Rows are points. Any point is a mix of the corners, with weights that add up to 1. It lies inside the corners' shape when no weight is negative. Is each point inside? If not, which corners have a negative weight?

Corners:
(1): [-3.44  0.38  1.80]
(2): [ 5.31  3.30 -1.27]
(3): [-0.25  1.58 -1.48]
(4): [-1.76  4.00  0.63]
Points:
[-2.14  1.42  0.02] -> outside (2)
[-2.12  1.20  0.91] -> inside
[-0.73  2.09  1.02] -> outside (3)
[-0.38  2.44  0.89] -> outside (3)
[ 2.48  1.69 -1.52] -> outside (4)
[-0.02  1.32 -0.93] -> outside (4)
[-0.68  1.03 -0.48] -> outside (4)

Corners:
(1): [ 0.40  1.02  0.97  2.46 -1.32 -0.48]
(2): [ 1.55 -4.87  1.69  1.71  0.93  0.39]
(3): [ 3.87  2.17  2.84  1.99  0.47 -0.46]
(4): [ 0.14  1.68 -1.17  1.93 -0.07  1.89]
(5): [-0.48  2.37 -1.47 -0.26  1.60  0.35]
(6): [-4.67  0.41  0.84 -0.20  1.23  7.18]
(7): [ 3.32 -1.23  2.09 -4.02 -3.36 -0.87]
Points:
[-1.15  0.25  0.58  1.04 -0.49  1.94] -> outside (3)
[ 2.94  1.40  2.19  1.29  0.11 -0.04] -> inside
[ 0.66  0.81  0.79 -0.41 -0.13  1.01] -> inside
[ 1.88  0.10  2.05 -0.63 -0.56  0.31] -> outside (4)
[-0.07 -1.15  1.30  2.11  0.60  2.16] -> outside (5, 7)

Corners:
(1): [-0.44 -0.48  0.36 -0.19  0.02  0.78  2.60 -0.23]
(2): [ 2.72  1.22 -0.14  0.30  0.59 -3.56  3.05 -1.62]
(3): [-2.10 -2.13  0.54 -0.42  0.40 -2.37  1.96 -3.73]
(4): [ 2.99  0.73  0.45 -1.20 -2.34  1.47 -1.54  1.73]
(5): [-1.37  1.37  2.54 -1.32 -2.51  0.80 -0.53  2.26]
(6): [-3.81 -2.24  0.43  1.78 -0.56 -1.49  0.05  1.47]
(7): [-3.78  3.31 -2.98 -3.51 -4.32  3.63 -2.33  0.41]
(8): [ 1.87  4.43 -1.54 -3.77 -0.17  1.98 -1.32  0.68]
(9): [ 1.94  0.80 -0.75 -4.04 -2.49  0.78 -1.14  3.90]
Points:
[-1.75 -0.23  1.11 -0.53 -1.19 -0.99  1.26 -0.30] -> outside (4, 8)
[-0.75  4.34 -0.61 -2.92 -3.40  3.79 -0.93  0.95] -> outside (3, 6, 9)
[-2.25 -0.45  0.68 -0.44 -1.37 -0.83  0.75  0.40] -> outside (4, 8)
[-2.43  2.49 -2.07 -2.97 -3.36  2.53 -1.60  0.66] -> inside
[ 0.95  0.86  0.07 -1.01 -1.42  0.67  0.12  1.15] -> outside (3)
[ 1.30  0.99  0.08 -0.44 -0.23 -1.78  1.80 -0.61] -> inside
[-0.15  1.14  1.09 -1.52 -2.03  0.59 -0.41  1.65] -> inside

Corners:
(1): [ 0.07 -4.44  4.31 -1.78  2.17 -4.69 -4.92  0.10  1.49]
(2): [-0.53 -0.26 -0.77  2.65 -1.39  2.57  1.24  2.08 -0.60]
(3): [-0.94 -0.64  0.85 -1.38  0.79 -1.18 -2.32 -0.09 -1.85]
(4): [ 1.36 -1.94 -0.09 -4.69  0.18 -2.45 -1.14  0.13  0.91]
(5): [-1.41  1.09 -3.35  1.45 -1.14 -0.49  4.04  1.87 -0.98]
(6): [-1.03  2.35 -0.41  2.21 -0.66  1.89  4.21 -1.51 -1.88]
(7): [ 1.02  1.40 -2.48  2.17 -1.39  2.15  4.82  3.82 -2.05]
(8): [-1.23 -0.66 -3.25  3.53  0.87  1.15  2.01  1.12 -2.48]
(9): [-0.81  1.07  3.62 -4.74  2.08  1.76 -1.99 -0.89  1.33]
(10): [ 4.13  1.49 -0.35 -1.53  0.52  2.71 -1.99  2.98  1.97]
Points:
[ 0.14  0.48 -1.01  1.10 -0.60  1.25  1.99  1.92 -1.28] -> inside
[ 0.60 -0.69 -1.66  0.65 -0.38 -0.14  0.49  2.31 -0.48] -> outside (6, 9)
[ 0.28 -0.10  0.87 -1.33  0.59  0.74 -0.30  0.75 -0.09] -> outside (5)
[ 0.93  0.97 -1.86  1.73 -0.60  2.11  1.79  1.53 -1.70] -> outside (1, 5, 9)
[ 0.65 -0.84 -0.74 -0.24 -0.07 -0.32  0.01  1.90 -0.53] -> outside (6, 9)
